Each row is a point. Each copy is the shape, with its points in the same order, turned, moved and blurred by noise. Some copies are also mirrored. Which?

Shape:
[[-0.13 -0.53]
 [ 0.27 -0.46]
 [ 0.08  0.18]
 [-0.07 -0.30]
 [-0.07  0.40]
 [-0.06 -0.31]]
Copy 1:
[[-0.24 -0.55]
 [ 0.14 -0.68]
 [ 0.21  0.02]
 [-0.10 -0.38]
 [ 0.16  0.27]
 [-0.11 -0.38]]
Copy 1 is: only turned
Copy 2 (6 x 2):
[[-0.58  0.17]
 [-0.23  0.43]
 [ 0.13 -0.16]
 [-0.35  0.02]
 [ 0.19 -0.44]
 [-0.32  0.06]]
Copy 2 is: mirrored

Shape (9 x 3):
[[ 0.09  0.67 -0.31]
 [-0.23 -0.31 -0.22]
 [ 0.05  0.17 -0.25]
 [-0.05 -0.25  0.37]
 [-0.10 -0.73  0.36]
 [ 0.29 -0.25  0.03]
 [-0.37 -0.18  0.02]
 [-0.51  0.18 -0.07]
 [-0.38  0.10 -0.11]]
Copy 1:
[[ 0.20  0.47  0.55]
 [-0.41 -0.03 -0.13]
 [-0.09  0.13  0.25]
 [ 0.11 -0.33 -0.25]
 [-0.18 -0.61 -0.44]
 [-0.09 -0.39  0.17]
 [-0.19  0.04 -0.33]
 [-0.03  0.42 -0.22]
 [-0.07  0.29 -0.12]]
Copy 1 is: mirrored
Copy 2 (9 x 3):
[[ 0.14  0.41 -0.59]
 [-0.22 -0.40 -0.02]
 [ 0.05  0.03 -0.27]
 [-0.19  0.01  0.43]
 [-0.23 -0.39  0.69]
 [ 0.21 -0.14  0.25]
 [-0.40 -0.17  0.04]
 [-0.52  0.06 -0.25]
 [-0.37 -0.01 -0.21]]
Copy 2 is: only turned
Copy 3:
[[-0.35  0.54  0.29]
 [-0.14 -0.51  0.02]
 [-0.24  0.04  0.05]
 [ 0.45 -0.25 -0.13]
 [ 0.49 -0.67 -0.36]
 [ 0.09 -0.07 -0.42]
 [ 0.11 -0.36  0.24]
 [ 0.07 -0.13  0.53]
 [-0.01 -0.14  0.34]]
Copy 3 is: only turned

Shape (8 x 4):
[[ 0.15  0.19 -0.20 -0.11]
 [ 0.38 -0.06  0.11 -0.08]
 [-0.16  0.51  0.33  0.16]
 [-0.33 -0.62 -0.37 -0.35]
 [-0.10 -0.33 -0.22  0.11]
 [ 0.33 -0.05 -0.22  0.04]
 [ 0.59  0.48  0.05  0.02]
 [ 0.07  0.30  0.34 -0.09]]
Copy 1 (8 x 4):
[[ 0.24 -0.20  0.01  0.32]
 [ 0.02 -0.50  0.13  0.05]
 [-0.22 -0.08  0.43  0.72]
 [ 0.43  0.39  0.13 -0.46]
 [-0.09  0.16 -0.04 -0.14]
 [ 0.04 -0.43 -0.11  0.02]
 [ 0.02 -0.73 -0.03  0.55]
 [-0.06 -0.32  0.46  0.39]]
Copy 1 is: only turned
Copy 2:
[[-0.07  0.35  0.15  0.08]
 [-0.29  0.06  0.40  0.25]
 [ 0.53 -0.03  0.23  0.24]
 [-0.54 -0.05 -0.05 -0.66]
 [-0.35 -0.08 -0.14 -0.11]
 [-0.35  0.23  0.09  0.23]
 [ 0.02  0.43  0.43  0.59]
 [ 0.21 -0.01  0.49  0.18]]
Copy 2 is: mirrored

Shape, 12 rows:
[[ 0.64 -0.39 -0.11 -0.37 -0.09  0.16]
 [-0.02  0.14  0.14  0.03  0.28 -0.60]
 [-0.30  0.22  0.18  0.41  0.09 -0.22]
 [ 0.06  0.28  0.07  0.24  0.06 -0.38]
 [-0.05 -0.08  0.01  0.07  0.13 -0.48]
 [-0.28  0.22 -0.11  0.19 -0.06 -0.17]
 [ 0.51 -0.63 -0.21 -0.36  0.16  0.17]
 [ 0.30 -0.24 -0.08 -0.41  0.34  0.63]
 [-0.39 -0.13  0.05 -0.09 -0.01 -0.28]
 [ 0.50  0.04  0.00 -0.79 -0.11  0.20]
 [ 0.48 -0.48  0.36 -0.36 -0.07  0.23]
 [-0.03  0.33 -0.10  0.08 -0.28 -0.25]]
Copy 1 (12 x 6):
[[ 0.08  0.59  0.12  0.02 -0.58 -0.49]
 [ 0.26 -0.36 -0.35  0.37 -0.19 -0.01]
 [ 0.13 -0.22 -0.03  0.25  0.29  0.19]
 [ 0.37 -0.11 -0.25  0.25  0.07  0.04]
 [ 0.12 -0.09 -0.21  0.43 -0.21  0.07]
 [ 0.06  0.01 -0.21  0.15  0.15  0.31]
 [-0.10  0.50  0.26  0.12 -0.79 -0.39]
 [-0.12  0.26  0.38 -0.46 -0.56 -0.35]
 [-0.31 -0.09 -0.28  0.27 -0.04  0.11]
 [ 0.07  0.51 -0.38 -0.40 -0.50 -0.65]
 [-0.16  0.40  0.16  0.09 -0.36 -0.76]
 [ 0.25  0.27 -0.37  0.13  0.14  0.14]]
Copy 1 is: only turned
Copy 2, 12 rows:
[[-0.31 -0.32  0.56  0.09 -0.23 -0.36]
 [-0.19  0.56 -0.03  0.06  0.20  0.27]
 [ 0.27  0.32 -0.39 -0.11  0.10  0.24]
 [ 0.09  0.45 -0.12  0.11  0.08 -0.01]
 [-0.17  0.24 -0.07 -0.02  0.29  0.14]
 [ 0.18  0.10 -0.34  0.22  0.06  0.20]
 [-0.33 -0.47  0.70 -0.10  0.01 -0.11]
 [ 0.07 -0.46  0.70 -0.04 -0.48  0.18]
 [-0.23 -0.02 -0.30 -0.01  0.04  0.37]
 [-0.42 -0.14  0.49  0.33 -0.67 -0.08]
 [-0.38 -0.22  0.42 -0.34 -0.48 -0.20]
 [ 0.04  0.20 -0.28  0.37 -0.04 -0.08]]
Copy 2 is: mirrored
Copy 3:
[[ 0.16  0.08  0.24 -0.06  0.67 -0.50]
 [-0.02 -0.60  0.27 -0.26 -0.08  0.22]
 [-0.09 -0.48  0.01  0.09 -0.38  0.17]
 [-0.07 -0.45  0.23  0.08 -0.08  0.25]
 [ 0.09 -0.62  0.09 -0.16 -0.01  0.06]
 [ 0.11 -0.30 -0.16  0.08 -0.12  0.26]
 [ 0.02 -0.06  0.06 -0.31  0.71 -0.67]
 [-0.32  0.38 -0.08 -0.30  0.42 -0.52]
 [ 0.26 -0.39 -0.12 -0.25 -0.21 -0.07]
 [ 0.24  0.45  0.41 -0.36  0.49 -0.20]
 [ 0.09  0.10  0.42 -0.16  0.27 -0.78]
 [ 0.28 -0.20  0.10  0.21  0.00  0.31]]
Copy 3 is: mirrored

Shape, 11 rows:
[[ 0.00  0.41 -0.08  0.22  0.37 -0.05  0.49  0.62]
 [-0.24  0.01  0.56 -0.17 -0.45 -0.49  0.22 -0.53]
 [ 0.00 -0.10 -0.02  0.16  0.51  0.15  0.13 -0.14]
 [-0.42 -0.17 -0.17  0.12 -0.25 -0.33  0.18 -0.04]
 [ 0.25  0.01  0.37  0.15  0.26  0.31 -0.23  0.15]
 [ 0.48 -0.30 -0.02 -0.27  0.25  0.57  0.13  0.05]
 [-0.18 -0.45  0.21  0.03 -0.02 -0.39  0.56 -0.05]
 [ 0.55 -0.13 -0.23  0.12  0.48  0.04 -0.05 -0.04]
 [-0.30 -0.05 -0.09 -0.15  0.45 -0.31  0.20  0.34]
 [-0.47 -0.28  0.22  0.19 -0.16 -0.40  0.53  0.00]
 [ 0.49 -0.04  0.26  0.06  0.24  0.13 -0.13  0.38]]
Copy 1, 11 rows:
[[-0.01 -0.29 -0.09 -0.27 -0.52  0.09 -0.47 -0.52]
 [-0.21 -0.01  0.15 -0.53  0.55  0.60  0.52  0.13]
 [-0.30  0.06 -0.07  0.33  0.13  0.17 -0.32 -0.26]
 [ 0.17  0.46 -0.15 -0.16  0.04  0.45  0.14 -0.13]
 [-0.60  0.00  0.10  0.03  0.13 -0.24 -0.39  0.04]
 [-0.02 -0.17  0.08  0.36  0.43 -0.15 -0.72  0.14]
 [-0.01  0.08 -0.39 -0.30  0.30  0.69 -0.11 -0.06]
 [-0.15 -0.23 -0.30  0.44  0.17 -0.33 -0.23 -0.23]
 [ 0.04  0.21 -0.10 -0.26  0.12  0.21 -0.35 -0.68]
 [-0.08  0.26 -0.27 -0.42  0.13  0.78 -0.01 -0.09]
 [-0.33 -0.11 -0.12 -0.07  0.14 -0.44 -0.42  0.04]]
Copy 1 is: mirrored
Copy 2:
[[-0.63  0.19 -0.15  0.42  0.41  0.16 -0.37  0.07]
 [ 0.53  0.04  0.20  0.34 -0.45  0.31  0.24  0.78]
 [ 0.07 -0.17 -0.27  0.30  0.22 -0.43 -0.27  0.17]
 [ 0.06  0.38 -0.01  0.01 -0.36  0.08  0.17  0.11]
 [-0.01 -0.69 -0.18  0.22  0.32 -0.04 -0.02  0.14]
 [ 0.41 -0.56  0.07  0.33  0.39 -0.20 -0.52 -0.28]
 [ 0.26  0.23 -0.30  0.60 -0.37  0.12 -0.12  0.12]
 [ 0.22 -0.25 -0.44  0.06  0.44 -0.19 -0.51  0.02]
 [-0.37  0.07 -0.16  0.19 -0.23 -0.08 -0.50  0.18]
 [ 0.06  0.37 -0.23  0.53 -0.49  0.06  0.24  0.11]
 [ 0.04 -0.56 -0.28  0.19  0.40  0.26 -0.31 -0.01]]
Copy 2 is: mirrored

Shape, 13 rows:
[[ 0.31 -0.38  0.01 -0.15  0.49  0.02 -0.34 -0.18 -0.35]
 [-0.13  0.12 -0.34  0.18 -0.67  0.23  0.09 -0.22  0.14]
 [-0.29  0.01  0.09 -0.15 -0.29  0.59  0.18 -0.04  0.22]
 [-0.28  0.15 -0.21  0.12 -0.25  0.62  0.34  0.13 -0.19]
 [ 0.58 -0.33  0.04 -0.45 -0.08 -0.25 -0.18  0.29 -0.38]
 [ 0.07 -0.18 -0.15 -0.27  0.35 -0.03 -0.45  0.44  0.02]
 [ 0.27  0.22 -0.14 -0.29  0.39  0.11 -0.45  0.09 -0.32]
 [-0.18  0.15 -0.25 -0.11 -0.04  0.03  0.43 -0.11  0.21]
 [-0.49  0.19  0.09  0.43 -0.41  0.11  0.27  0.07 -0.03]
 [-0.03  0.21 -0.35  0.10 -0.20  0.33  0.41  0.13 -0.19]
 [-0.03 -0.39 -0.36 -0.55  0.26 -0.12 -0.43  0.11 -0.55]
 [ 0.38 -0.10 -0.13 -0.49  0.14 -0.15 -0.61  0.10 -0.38]
 [ 0.14  0.08  0.09 -0.62  0.04 -0.21 -0.24  0.01 -0.50]]
Copy 1, 13 rows:
[[ 0.13  0.28 -0.28 -0.34 -0.08 -0.09  0.15 -0.34 -0.56]
 [ 0.29 -0.03  0.18  0.32  0.47 -0.09 -0.22  0.44  0.13]
 [ 0.21 -0.19 -0.37  0.38  0.04 -0.03 -0.31  0.07  0.37]
 [ 0.46 -0.05 -0.14  0.06  0.03 -0.37 -0.37  0.20  0.47]
 [ 0.11  0.46  0.11  0.36 -0.52 -0.19  0.10 -0.29 -0.61]
 [-0.40  0.09 -0.16 -0.19 -0.26 -0.23 -0.26 -0.31 -0.36]
 [-0.14  0.52 -0.28 -0.37 -0.35 -0.08 -0.14  0.04 -0.35]
 [ 0.11 -0.35 -0.10  0.13 -0.03 -0.24  0.05  0.53  0.00]
 [ 0.16 -0.01 -0.09  0.31  0.41 -0.58  0.14  0.20  0.65]
 [ 0.45 -0.06  0.18  0.03 -0.13 -0.39 -0.19  0.36  0.25]
 [ 0.06  0.24 -0.28 -0.17 -0.17 -0.51 -0.32 -0.29 -0.85]
 [-0.07  0.56 -0.13 -0.03 -0.30 -0.16 -0.22 -0.10 -0.74]
 [-0.03  0.60 -0.45  0.22 -0.38 -0.39  0.03  0.04 -0.53]]
Copy 1 is: mirrored
Copy 2, 13 rows:
[[-0.30 -0.20 -0.18  0.20  0.05 -0.48 -0.10  0.83 -0.22]
 [ 0.34 -0.07  0.39 -0.28 -0.23  0.21  0.23 -0.09  0.03]
 [ 0.68 -0.03 -0.09 -0.25 -0.11 -0.14  0.04  0.09  0.21]
 [ 0.68 -0.30 -0.02  0.18 -0.14  0.24  0.18  0.16  0.31]
 [-0.16 -0.19  0.26  0.16  0.70 -0.29 -0.46  0.59 -0.13]
 [-0.23 -0.41 -0.28  0.14  0.44 -0.58 -0.07  0.19  0.03]
 [ 0.01 -0.39 -0.17  0.41  0.31 -0.41  0.17  0.42 -0.41]
 [ 0.23  0.24 -0.17  0.01  0.13  0.20  0.30  0.04  0.13]
 [ 0.37 -0.19 -0.15 -0.14 -0.25  0.50 -0.14 -0.19  0.13]
 [ 0.41 -0.15  0.14  0.28  0.06  0.32  0.25  0.18  0.23]
 [-0.27 -0.56 -0.21 -0.10  0.60 -0.29  0.19  0.76 -0.12]
 [-0.23 -0.43  0.05  0.16  0.58 -0.52 -0.03  0.51 -0.44]
 [ 0.02 -0.27 -0.12  0.00  0.65 -0.11 -0.05  0.58 -0.53]]
Copy 2 is: mirrored

Shape:
[[-0.59  0.23 -0.30  0.47 -0.03 -0.42 -0.46 -0.42 -0.05]
 [ 0.44  0.14  0.43 -0.25  0.29  0.03  0.21  0.45  0.12]
 [-0.21 -0.44 -0.40  0.13  0.51  0.39 -0.12 -0.31 -0.25]
 [-0.24  0.07 -0.08  0.02 -0.47  0.02  0.01 -0.63  0.17]
 [ 0.24  0.54 -0.03 -0.28  0.12  0.03  0.49 -0.11  0.22]
 [ 0.10 -0.22 -0.12 -0.06 -0.27  0.18 -0.31 -0.24 -0.13]
 [ 0.16  0.20  0.31 -0.05  0.62  0.00 -0.08 -0.09 -0.38]
 [ 0.16  0.13  0.04  0.14  0.47  0.36  0.22  0.12 -0.29]
 [ 0.33  0.47 -0.11 -0.29  0.75  0.51  0.15  0.25  0.42]
 [-0.08  0.34  0.51  0.03  0.21 -0.16  0.22  0.16  0.34]
 [-0.48 -0.06  0.26 -0.12  0.33  0.18 -0.29  0.30  0.10]
 [ 0.36 -0.05  0.26 -0.02  0.12 -0.18  0.08  0.33  0.26]
 [ 0.23 -0.08  0.21 -0.52  0.63 -0.57  0.13 -0.29  0.47]
 [-0.60  0.30 -0.54 -0.46 -0.43 -0.32 -0.11  0.37  0.21]
 [ 0.12  0.45  0.24 -0.20 -0.13 -0.33 -0.14  0.09  0.14]]
Copy 1 (15 x 9):
[[-0.08 -0.44 -0.21  0.73  0.71  0.13  0.18  0.03 -0.19]
 [ 0.14  0.43 -0.04 -0.36 -0.31 -0.12 -0.12  0.12  0.47]
 [ 0.15 -0.46  0.16  0.12  0.00 -0.36  0.49  0.67 -0.37]
 [-0.24 -0.26  0.13  0.24  0.07  0.39  0.33 -0.33 -0.46]
 [-0.54  0.08  0.20 -0.10 -0.26 -0.07 -0.19 -0.11  0.18]
 [ 0.14  0.03 -0.05  0.00  0.01  0.21  0.26  0.17 -0.58]
 [-0.04  0.03  0.17 -0.18  0.21  0.04  0.07  0.63  0.40]
 [-0.13 -0.23 -0.11 -0.31 -0.20 -0.22  0.08  0.52  0.21]
 [-0.03 -0.07  0.31 -0.12 -0.56 -0.38 -0.62  0.36  0.31]
 [ 0.04 -0.01  0.04 -0.02 -0.05  0.05 -0.06 -0.27  0.63]
 [ 0.61 -0.28  0.15 -0.10  0.23 -0.21 -0.01  0.05  0.18]
 [ 0.17  0.43 -0.16  0.01 -0.24 -0.09  0.07 -0.01  0.32]
 [-0.04  0.59  0.71  0.42 -0.06 -0.20  0.15  0.08  0.40]
 [ 0.00  0.01 -0.06  0.10  0.52 -0.49 -0.32 -0.70 -0.48]
 [-0.04  0.33 -0.08  0.01  0.23  0.25 -0.21 -0.18  0.12]]
Copy 1 is: mirrored
Copy 2:
[[-0.03 -0.29 -0.23 -0.18 -0.52 -0.33  0.41  0.75 -0.21]
 [-0.06 -0.01 -0.18 -0.27  0.44  0.24 -0.32 -0.35  0.29]
 [-0.04  0.32 -0.17  0.29 -0.82 -0.22  0.16 -0.16  0.24]
 [-0.06  0.06  0.40  0.19 -0.25  0.26  0.18  0.65 -0.11]
 [-0.03  0.26 -0.07 -0.05  0.29  0.22 -0.42  0.38  0.40]
 [ 0.01 -0.04  0.44 -0.01 -0.44  0.05  0.07  0.02  0.07]
 [-0.35  0.12 -0.26 -0.38 -0.05 -0.22  0.12 -0.14  0.61]
 [-0.24  0.25 -0.18  0.13 -0.04 -0.30 -0.18 -0.22  0.35]
 [-0.32  0.27 -0.54 -0.16 -0.15  0.27 -0.91 -0.12  0.42]
 [-0.31 -0.07 -0.42 -0.21  0.38  0.30 -0.03  0.12  0.03]
 [-0.25 -0.45 -0.46  0.09 -0.30  0.25  0.14 -0.21  0.13]
 [ 0.09  0.00 -0.12 -0.37  0.23  0.24 -0.14 -0.25 -0.04]
 [ 0.25  0.31 -0.44 -0.69 -0.05  0.70  0.15  0.09  0.48]
 [ 0.64 -0.80 -0.09  0.22 -0.15  0.19 -0.29  0.59  0.06]
 [-0.01 -0.31  0.05 -0.49  0.28  0.17 -0.11  0.27  0.14]]
Copy 2 is: mirrored
